Every row gives one point. Each copy is the shape, with its points in the same order, stretched, turned, moved and blurred by noise. Some copies are also mirrored. Which?
In the rows, 128 means zero.

Shape:
[[112 149 142]
 [151 167 150]
 [ 71 157  21]
 [ 86 124 125]
 [140  88 183]
 [151 104  86]
 [121 132 155]
 [154 177 151]
 [179 107  55]]
Copy 1:
[[126 154 141]
 [118 143  87]
 [240 190 164]
 [139 139 171]
 [ 90  88 139]
 [188  99 122]
 [114 133 138]
 [119 142  85]
 [225  92  98]]
Copy 1 is: mirrored
Copy 2:
[[109 163 119]
 [142 187 122]
 [ 79 135   7]
 [ 89 126 113]
 [145 124 175]
 [157 118  87]
 [126 160 140]
 [150 200 121]
 [190 117  51]]
Copy 2 is: only turned

Shape (8 x 4):
[[ 83 155 172 117]
 [145 126 116 128]
 [141 153  59  80]
 [142 147 139 152]
 [188 182  96 143]
 [186 127  87  66]
 [125 135 121 147]
 [146 148 249 146]]
Copy 1, 8 rows:
[[ 83 179 157 100]
 [137 129 135 142]
 [168 153  90 153]
 [119 140 169 141]
 [185 153 157 172]
 [196 140 102 114]
 [117 142 145 145]
 [106 156 234  68]]
Copy 1 is: only turned
Copy 2:
[[124 145 123  48]
 [120 137 127 128]
 [ 76 167 181 132]
 [150 155 114 118]
 [156 167 157 173]
 [ 95 120 209 133]
 [121 151 112 129]
 [205 114 118  64]]
Copy 2 is: mirrored

Shape, 9 rows:
[[204 135  93 143 103  45]
 [189  96 191 141  90 146]
 [167  41 163 116  62 145]
 [130  83 144 115  76 226]
 [135 136 101  78 184  91]
 [ 85 122 202 145 143 107]
 [ 92 152  83  95 180  99]
 [136  91 108 145 159 123]
 [ 81 115 139 118  93 133]]
Copy 1:
[[226 123 141 204 127 151]
 [188 186 124 111  56 140]
 [197 111 132  81  37 140]
 [ 94 128 105  78  40 172]
 [153 125 130 115 194 151]
 [129 207 172  87 137  94]
 [ 98 111 138 130 203 138]
 [129 125 103 131 126 106]
 [ 97 130 170 117  98 138]]
Copy 1 is: mirrored
Copy 2, 9 rows:
[[225 113  78 180 151  56]
 [202  86 186  86 119 103]
 [168  31 158  84  80  91]
 [133  73 166  85  64 187]
 [146 132  67  90 187 103]
 [125 175 192  86 152  61]
 [120 173  65 107 171 117]
 [108 112 131 132 151 109]
 [127 137 128 108  88 106]]
Copy 2 is: only turned

Shape, 11 rows:
[[153 118 167 145 160 123 105  74]
 [102  86 141  66 185 211 148 137]
 [145 149 116 155 111 146 132  60]
 [134 116 135 133 121 123 125 155]
 [129 127 177 140  91 109 148  80]
 [156 118  86  78 152  78 109 101]
 [139  90 153 135 101 157 118 118]
 [152 143 108  89 175 130 100 162]
 [146 136 116  94 112 107 101 163]
 [105 139  84  98 142 111  87 128]
 [152 111 152 184 148 124 136 122]]
Copy 1:
[[141 150 177 114 148 102  75 106]
 [159 102 172 159 159 178 141   7]
 [ 88 129 191 119 130 107 119 147]
 [135 125 105 139 120 131 114 113]
 [109 164 156  88  91  95 127 118]
 [129  96 126  69 175 146  84 131]
 [119 111 157 143  96 121  98  86]
 [159 119 113 143 178 184  94 121]
 [126 121  96 123 129 171  95 134]
 [ 90 121 110 123 176 160  91 112]
 [154 134 135 142 130  84 111 123]]
Copy 1 is: mirrored
Copy 2 (11 x 8):
[[124 130 117 145 196 104 126  90]
 [ 56  94 158 160 204 111  56 206]
 [122 154 114 187 143 133 154 108]
 [122 105 151  93 119 118 118 132]
 [ 78 126 111 148 124  85 149  76]
 [148  81  42 100 146 150 113 122]
 [ 95 119 153 153 134 114  88 104]
 [153 120 110  77 157 132 101 176]
 [131 124 114  66 110 128  97 136]
 [118 119  89  87 144 180 118 140]
 [147 110 173 132 155 114 148  97]]
Copy 2 is: mirrored

Shape:
[[137  96 123 147 135 116 114  95 143]
 [121 119 140 151 160 108 139 161 152]
 [118 115 152 119  38 112 105  95 147]
 [117 103 142 132 141 157 114 117 134]
 [129 112  99 142 108 115 108 130 136]
 [128 143 127 115 155 118 112 107 127]
 [186 112 160 147 150 160 134 149 111]
 [132 102 140 142 166 153 110 130 146]
 [125 141 161 141 133 109 127 101 144]
 [117  98 118 123 153 107 191 114 112]
 [129 169 140 144  69 195 168 148 147]
 [133 179 152  60 138 107 169 117 148]
 [119 105 142 161 151 113 117 123  85]]
Copy 1, 13 rows:
[[138 109 170 128 141 145 101 107  90]
 [142  96 117 176 160 138 135 125 110]
 [141 111 167 116  55 121  67 127 139]
 [113  92 149 129 133 160  91 141 101]
 [125 102 149 133 128 133 124 102 138]
 [148 125 135 105 160 129 103 144 129]
 [ 80 139 144 161 144 137 137 166  74]
 [119  97 156 152 151 162 111 149  95]
 [150 145 132 139 137 143  90 138 112]
 [152 112 106 113 133 124 142 114  65]
 [ 95 132 111 139  53 204 150 157 155]
 [191 132  98  92 122 105 148 192 129]
 [100 128 120 135 161 123  84 116  86]]
Copy 1 is: mirrored
Copy 2 (13 x 9):
[[117 116 105 125 133 137 124  85 129]
 [127 154 118 135 177 160 154 107 114]
 [157 139 141 113  67 119 119 103 194]
 [ 86 123 146 129 133 141 110 116 131]
 [135 134 129 116 102 155 128 102 112]
 [120 136 123 104 137 110 104 132 113]
 [101  74 154 151 162 140 147 138 117]
 [ 87 114 143 131 160 158 105 106 112]
 [139 143 114 131 154 100 117 105 150]
 [ 83 137  76 126 146 120 180 111 137]
 [108 154 156 200  98 155 134 162 158]
 [136 161  86 105 156 100 132 195 159]
 [110 122 144 117 149  99 152  83 109]]
Copy 2 is: mirrored
Copy 3, 13 rows:
[[147  91 127 141 148 145 116 112 137]
 [124 120 125 138 140 129 153 174 143]
 [102  69 171 136  89 103 141  64 111]
 [125  93 145 113 142 175 138 126 123]
 [158 112 132 125 120 115 123 125 112]
 [112 136 106 133 149 154 125 110 117]
 [134 148 192 138 125 192 101 150 150]
 [129 102 134 119 151 176 122 152 135]
 [ 99 105 120 167 125 147 142 110 135]
 [161 144 141 121 155 141 174 118 157]
 [115 127 175 115   7 158 173 132 147]
 [ 51 189 116 109 122 133 156  93 161]
 [159 108 145 167 162 168 143 129  95]]
Copy 3 is: only turned
Copy 4:
[[102  99 154 136 129 134 114 103 147]
 [175 125 157 110 131 111 125 148 150]
 [ 97 109 115 206  51 129 164  79 125]
 [ 95 110 138 110 104 128 116 140 143]
 [122 113 109 165 121 135 103 117 138]
 [114 145 127 105 154 137 141 119 128]
 [153  70 157  75 119 165 113 120 112]
 [116 116 156  89 114 138  98 143 145]
 [126 124 160 125 129 123 161 105 116]
 [134  67 137 141 180 123 168 158 180]
 [147 112 116 184  82 181 150 167  69]
 [165 167 127 127 146 166 234 134 134]
 [111  75 135  97 156  89 115 121 136]]
Copy 4 is: only turned
